Rows are points. Each table stands for the endless flat space through its points: a line for two points, a plane for three, and so on. The two share one point or none. Which?

First, 3 rows:
-0.38, -0.33, -0.04, +0.54
-0.25, -0.24, +0.13, +0.15
-0.30, -0.26, +0.10, +0.23
Second, 2 rows:
-0.14, -0.42, -0.07, +0.18
-0.20, -0.32, +0.01, +0.26
They share: -0.23, -0.27, +0.05, +0.30

First, 4 rows:
+0.10, -0.36, +0.28, +0.02, +0.00, +0.25, -0.12, -0.18, -0.48
+0.36, -0.36, -0.28, -0.46, +0.34, -0.13, +0.44, +0.30, -0.10
+0.06, +0.20, +0.38, -0.27, +0.26, +0.51, +0.29, +0.02, -0.17
-0.07, +0.12, -0.22, -0.04, +0.19, +0.32, +0.28, +0.34, -0.33
Second:
-0.22, -0.03, -0.11, +0.16, -0.12, +0.28, +0.15, +0.09, +0.06
+0.40, -0.44, +0.55, -0.22, +0.43, +0.57, +0.75, +0.03, -0.48
+0.29, -0.20, +0.19, -0.23, +0.29, +0.40, +0.89, -0.34, -0.66
+0.24, -0.34, -0.29, -0.58, +0.20, +0.33, +0.35, -0.03, -0.34
-0.14, +0.00, -0.43, -0.06, -0.03, +0.01, +0.37, -0.11, -0.18
+0.11, -0.01, -0.23, -0.23, +0.35, -0.31, +0.39, +0.30, -0.12
They share: +0.19, -0.12, -0.02, -0.31, +0.27, +0.16, +0.33, +0.18, -0.18

First (6 x 12):
-0.38, -0.13, +0.37, +0.03, +0.17, +0.16, -0.13, -0.19, -0.20, +0.02, -0.15, +0.32
+0.20, -0.12, +0.18, +0.17, -0.20, +0.19, +0.04, +0.03, -0.15, +0.13, +0.04, +0.00
+0.04, +0.10, +0.30, +0.20, +0.24, +0.05, +0.22, -0.15, -0.35, -0.17, -0.11, +0.14
+0.60, +0.41, -0.01, +0.58, -0.13, +0.28, +0.27, +0.47, +0.20, +0.04, -0.04, -0.20
-0.16, -0.46, +0.15, +0.32, -0.28, +0.52, -0.23, +0.14, +0.18, +0.15, -0.02, +0.06
-0.15, -0.27, +0.05, +0.22, +0.10, +0.04, -0.30, +0.18, +0.14, -0.16, -0.25, +0.31
Second:
-0.27, -0.34, +0.30, +0.26, -0.26, +0.25, +0.12, +0.45, -0.18, -0.02, +0.54, +0.21
+0.00, +0.03, +0.23, -0.07, +0.41, +0.31, +0.32, +0.16, +0.08, -0.21, -0.43, +0.15
-0.10, -0.17, +0.74, +0.12, -0.10, +0.21, +0.41, +0.14, -0.67, +0.29, -0.08, +0.55
+0.04, +0.31, -0.01, +0.64, -0.24, +0.10, -0.27, -0.25, +0.05, -0.19, +0.07, +0.07
-0.37, +0.29, +0.18, -0.03, -0.04, +0.29, +0.22, -0.24, +0.15, -0.50, +0.09, +0.30
+0.55, +0.15, -0.40, +0.77, +0.34, +0.12, -0.48, +0.20, +0.45, -0.13, -0.48, -0.44
They share: +0.06, +0.02, +0.16, +0.33, +0.08, +0.19, +0.05, +0.11, -0.02, -0.09, -0.13, +0.10

First (4 x 20):
-0.28, +0.21, +0.06, -0.09, +0.30, -0.10, +0.09, +0.06, +0.00, +0.02, -0.40, +0.25, -0.12, -0.11, +0.42, +0.10, +0.44, +0.22, +0.11, +0.33
-0.33, -0.14, -0.03, -0.09, +0.16, -0.31, -0.44, -0.01, +0.15, +0.22, +0.04, +0.11, +0.25, -0.39, +0.08, -0.36, +0.19, -0.17, +0.26, +0.18
-0.19, -0.14, -0.21, -0.19, +0.06, -0.23, -0.36, +0.03, +0.09, +0.34, -0.12, +0.17, +0.31, -0.41, -0.02, -0.32, +0.01, -0.23, +0.30, +0.06
-0.16, -0.14, -0.17, +0.02, +0.06, -0.37, -0.42, -0.04, +0.07, +0.29, +0.05, +0.10, +0.27, -0.27, +0.17, -0.38, +0.30, -0.15, +0.35, +0.15
Second:
-0.32, -0.07, -0.12, +0.06, -0.13, -0.37, -0.25, +0.01, -0.24, +0.06, -0.03, +0.27, +0.29, -0.37, +0.28, -0.28, +0.24, -0.17, +0.44, +0.18
-0.24, -0.06, -0.16, +0.02, -0.07, -0.33, -0.24, +0.01, -0.16, +0.14, -0.08, +0.24, +0.26, -0.32, +0.25, -0.26, +0.24, -0.14, +0.40, +0.16
They share: -0.08, -0.04, -0.24, -0.06, +0.05, -0.25, -0.22, +0.01, +0.00, +0.30, -0.18, +0.18, +0.20, -0.22, +0.19, -0.22, +0.24, -0.08, +0.32, +0.12

First (2 x 24):
+0.32, -0.22, +0.12, -0.09, +0.05, +0.01, +0.07, -0.40, -0.08, -0.03, +0.21, +0.22, -0.16, +0.22, -0.10, +0.13, +0.10, +0.12, +0.19, -0.01, +0.01, -0.02, -0.26, -0.08
+0.35, -0.01, +0.24, -0.06, +0.02, -0.08, +0.25, -0.22, +0.10, -0.03, +0.09, +0.37, -0.04, +0.31, +0.05, +0.01, +0.10, -0.15, +0.07, +0.02, +0.10, +0.19, -0.20, -0.11
Second (7 x 24):
+0.21, -0.33, +0.02, +0.04, +0.27, -0.35, +0.04, -0.24, +0.09, +0.54, -0.14, +0.34, -0.29, +0.27, +0.20, +0.36, +0.28, -0.38, +0.27, -0.34, -0.01, +0.24, +0.02, -0.21
+0.18, +0.00, +0.49, -0.17, -0.21, +0.18, +0.37, -0.22, -0.14, -0.10, +0.12, +0.19, -0.02, +0.46, -0.01, -0.18, +0.27, +0.11, -0.02, +0.26, +0.15, +0.00, -0.45, -0.25
+0.38, -0.20, +0.27, +0.15, +0.39, -0.13, -0.09, +0.14, -0.07, +0.27, -0.18, +0.39, -0.02, +0.51, +0.02, +0.28, +0.05, +0.04, +0.55, -0.35, +0.10, -0.41, +0.05, -0.14
+0.25, +0.35, +0.34, -0.21, +0.30, +0.13, -0.01, -0.18, +0.26, +0.01, +0.17, +0.40, +0.00, +0.77, +0.03, +0.12, +0.35, -0.17, +0.37, -0.34, -0.16, -0.36, -0.17, -0.46
+0.74, +0.19, +0.33, -0.02, +0.21, +0.26, +0.17, -0.21, +0.07, -0.51, +0.38, +0.44, +0.13, +0.45, -0.36, -0.14, -0.23, +0.17, +0.36, -0.06, +0.19, -0.22, -0.23, +0.12
-0.22, -0.03, +0.49, -0.09, -0.28, +0.21, +0.02, -0.17, -0.15, +0.21, -0.15, +0.02, -0.20, +0.54, +0.02, +0.14, +0.36, -0.11, -0.03, +0.15, +0.03, -0.03, -0.26, -0.58
-0.06, +0.25, +0.62, -0.42, -0.35, +0.38, +0.55, -0.49, -0.02, -0.01, +0.25, +0.09, -0.15, +0.70, +0.04, -0.33, +0.68, -0.17, -0.20, +0.28, +0.04, +0.21, -0.66, -0.58
They share: +0.34, -0.08, +0.20, -0.07, +0.03, -0.05, +0.19, -0.28, +0.04, -0.03, +0.13, +0.32, -0.08, +0.28, +0.00, +0.05, +0.10, -0.06, +0.11, +0.01, +0.07, +0.12, -0.22, -0.10

First:
-0.21, -0.09, -0.16, +0.06, -0.49, -0.12, +0.27, +0.12, -0.19, -0.18, +0.07, +0.34, +0.09, -0.13, +0.06, +0.42, +0.04, -0.17, -0.30, +0.01, +0.17, -0.04, -0.13, -0.26
-0.16, -0.24, -0.46, -0.29, -0.14, +0.33, +0.27, +0.17, -0.24, -0.33, -0.23, -0.06, +0.04, -0.43, +0.26, +0.02, +0.49, -0.22, -0.35, -0.09, +0.17, +0.06, +0.07, +0.14
Second:
-0.38, -0.45, -0.37, -0.31, -0.57, +0.31, +0.24, +0.35, -0.16, -0.26, -0.12, +0.23, +0.45, -0.45, +0.17, +0.16, +0.33, -0.30, -0.21, +0.26, +0.14, +0.20, +0.30, +0.26
+0.01, -0.08, -0.57, -0.25, -0.26, -0.01, +0.68, +0.28, -0.29, -0.40, -0.21, +0.07, +0.16, -0.41, -0.18, +0.63, +0.20, -0.37, -0.37, +0.06, +0.50, +0.28, +0.09, -0.09
-0.70, -0.54, +0.08, +0.12, -0.67, +0.61, +0.45, +0.44, -0.60, -0.07, -0.07, -0.01, +0.37, -0.79, +0.45, +0.06, +0.37, -0.02, -0.04, +0.55, +0.34, +0.44, +0.00, +0.52
-0.40, -0.13, -0.13, +0.21, -0.32, +0.24, +0.23, -0.13, -0.20, -0.08, +0.07, -0.04, -0.26, -0.12, +0.60, -0.15, +0.65, -0.09, -0.18, -0.25, -0.26, -0.39, -0.38, -0.16
-0.50, -0.51, -0.69, +0.25, -0.68, +0.84, +0.72, +0.55, -0.63, -0.37, -0.03, -0.30, +0.71, -0.15, +0.24, +0.46, +0.53, -0.03, -0.19, +0.32, +0.06, +0.21, -0.35, +0.26
-0.48, +0.05, -0.23, -0.24, -0.38, +0.44, +0.24, +0.27, -0.18, +0.09, +0.23, +0.35, +0.14, -0.38, +0.30, +0.28, +0.20, -0.37, -0.17, +0.09, +0.10, +0.19, +0.12, +0.33
+0.03, -0.35, -0.84, -0.02, -0.31, -0.06, +0.20, +0.15, -0.25, -0.91, -0.79, -0.26, +0.39, +0.00, -0.33, +0.26, +0.34, +0.02, -0.85, -0.08, +0.22, -0.13, -0.17, -0.49
They share: no point
